Every row gives one point. Each copy is the shape, with its points in the same order, stretched, turned, moved and blurred by noise. Is it also mirrored, or only turned?
In the rows, 128 means zero.

Shape, 8 rows:
[[151  89  65]
 [144 173  79]
 [189 117 171]
 [133 185 121]
 [117 160 157]
 [ 95 129 157]
 [ 87 136  91]
 [122 119 111]]
Copy 1 (8 x 3):
[[193 134  96]
 [132 179 105]
 [178 153 203]
 [106 173 138]
 [102 140 168]
 [102 108 166]
 [107 121 103]
 [140 130 128]]
Copy 1 is: only turned
Copy 2, 8 rows:
[[175 121  58]
 [188 174 130]
 [174  66 162]
 [162 163 166]
 [125 129 166]
 [ 94 120 135]
 [116 167  94]
 [139 129 101]]
Copy 2 is: only turned
Copy 3, 8 rows:
[[ 85  69  97]
 [126 125  67]
 [178  92 162]
 [147 154 101]
 [142 169 145]
 [115 177 163]
 [ 83 162 114]
 [106 124 125]]
Copy 3 is: only turned

Shape (8 x 4):
[[101  83 133 173]
 [151 122  81 100]
 [105  96 160 159]
 [141 140 160 171]
 [141 110 184 130]
 [127 132 145  65]
 [104 203 140 193]
 [ 97 171 114 125]]
Copy 1 (8 x 4):
[[177  80 146 148]
 [130 113  81  85]
 [140  82 157 154]
 [142 125 136 175]
 [100  81 138 165]
 [ 76 115 130  96]
 [179 187 166 172]
 [144 159 151 112]]
Copy 1 is: mirrored
Copy 2 (8 x 4):
[[145  79 124 168]
 [ 73 150  87 167]
 [142  90 129 139]
 [145 142 140 156]
 [103 123 160 118]
 [ 71 133 118  85]
 [200 178  99 149]
 [130 160  77 122]]
Copy 2 is: mirrored
Copy 3, 8 rows:
[[181  85 114  97]
 [118 159  96 148]
 [175  87 140 106]
 [175 140 157  88]
 [173 119 165 141]
 [ 96 127 152 176]
 [126 139 171  23]
 [ 90 124 142  93]]
Copy 3 is: mirrored

Shape:
[[103 125 100 102 136 111]
 [ 97 132  77  88  91  61]
 [105 106 110 134 147  84]
 [134 149 126  90 103 152]
 [128 152 175 119 164 148]
 [107 130 114 124 118  83]
 [146  84 167 135 130 144]
 [162 101 138 106 167 155]
 [134  97 157 163 169 216]
 [145 164  94 123 114  88]]
Copy 1 (10 x 6):
[[118 128 110  94 150 106]
 [116 126 124  43 201  76]
 [119 168 102 104 143  69]
 [128 102 155  99 140 143]
 [102 166 150 116  75 143]
 [112 152 128  82 162  77]
 [152 118 151 159  76  93]
 [170 135 115 138  72 124]
 [128 122 121 217  66 154]
 [143 170 142  83 172 123]]
Copy 1 is: mirrored
Copy 2:
[[119 143 121  87 127  93]
 [104 135 145  70  62  65]
 [119 141 140 107 137  62]
 [133 139 119 103  97 155]
 [146 120  70 149 159 135]
 [108 139 120 111 101  78]
 [161 114 161 141 152 115]
 [181 157 136 115 159 120]
 [136 139 134 158 204 162]
 [123 176 128 117  81  88]]
Copy 2 is: mirrored
Copy 3:
[[113 111 131 113 158 107]
 [ 99 109 131 127 157  43]
 [149 108 118 118 165 101]
 [ 83 121 166 141 130 149]
 [143 134 185 119 170 172]
 [133 128 138 123 147  86]
 [157  84 139 151 134 178]
 [128  99 129 151 178 183]
 [157 103 123 113 122 249]
 [108 169 141 152 153  87]]
Copy 3 is: mirrored

Shape, 14 rows:
[[140  78  84 132 133 160 151 108]
 [165 168 111 175  87 121 124  95]
 [153 126 143 192  77  66 122 110]
 [ 91 100  87 146 128 196 183 148]
 [122 104 128  88 128 162 131 164]
 [127 116 145 175  62 108  70 107]
 [108 109 152 160 135 127  50 163]
 [152 144 164 177  92 114 113 124]
 [118 136  69  97 164 167 101 163]
 [100  99 116 133 154 140 120 150]
 [ 67 119 100  82 168 140 114 159]
 [ 73 110 114 104 142 174 128 120]
 [110 125 138 166 127 108  85 141]
 [115 120 164 146 161 132  82 120]]
Copy 1, 14 rows:
[[131 125 105 160  95 100 144 156]
 [191 178 135 173 160 100 124 188]
 [190 158 203 173 134 120  87 150]
 [108 135  61 182 117 141 149 107]
 [140 144  89 114 101 128 139 109]
 [186 159 168 167 129  73  77 121]
 [149 131 130 113 141 108  54  93]
 [197 149 144 172 156 127 101 135]
 [112 166  77  88 118  91 128 140]
 [116 121 114 127 122 120 102 101]
 [ 91 142 127  75 127 109 130  86]
 [109 129 100 130 128  97 153  93]
 [148 142 152 126 142 113  79 111]
 [151 111 132 118 159 109 103 112]]
Copy 1 is: only turned
Copy 2 (14 x 8):
[[114  65  77 132 160 127 150 145]
 [210 146 125 125  75  95 141 162]
 [179 156 141 125 100  49 161 154]
 [ 95  79  56  75 169 159 113 189]
 [111 104 136 124 185 171 128 148]
 [172 161 135 139 125  67 109 117]
 [126 202 130 168 181 142 102 144]
 [180 178 134 112 107  93 145 140]
 [126 119 127 170 177 212 105 190]
 [ 88 133 101 142 172 156 118 166]
 [ 69 122 129 159 167 195  87 176]
 [ 80 108  91 125 146 164  83 137]
 [134 183 126 151 141 122 115 159]
 [111 193 109 161 134 142 119 116]]
Copy 2 is: mirrored
Copy 3:
[[108 101 143 141  92 186 126  97]
 [194 124 138 113  72  80 120  63]
 [178  56 150 161  79  34  98  86]
 [155 150 194 124  86 212 166 156]
 [127 134 127 142 112 155 111 153]
 [152  53 133 103  58  33  98 134]
 [ 97  90 193  96  98  55 116 182]
 [190  98 158 121  94  45  92 115]
 [ 85 188 143 126  83 173 157 127]
 [101 115 176 130 121 134 148 158]
 [ 88 146 134 128 143 159 176 174]
 [118 118 131  89 141 170 170 159]
 [125  95 178 114 111  68 128 150]
 [107  92 170  79 155  83 124 143]]
Copy 3 is: only turned
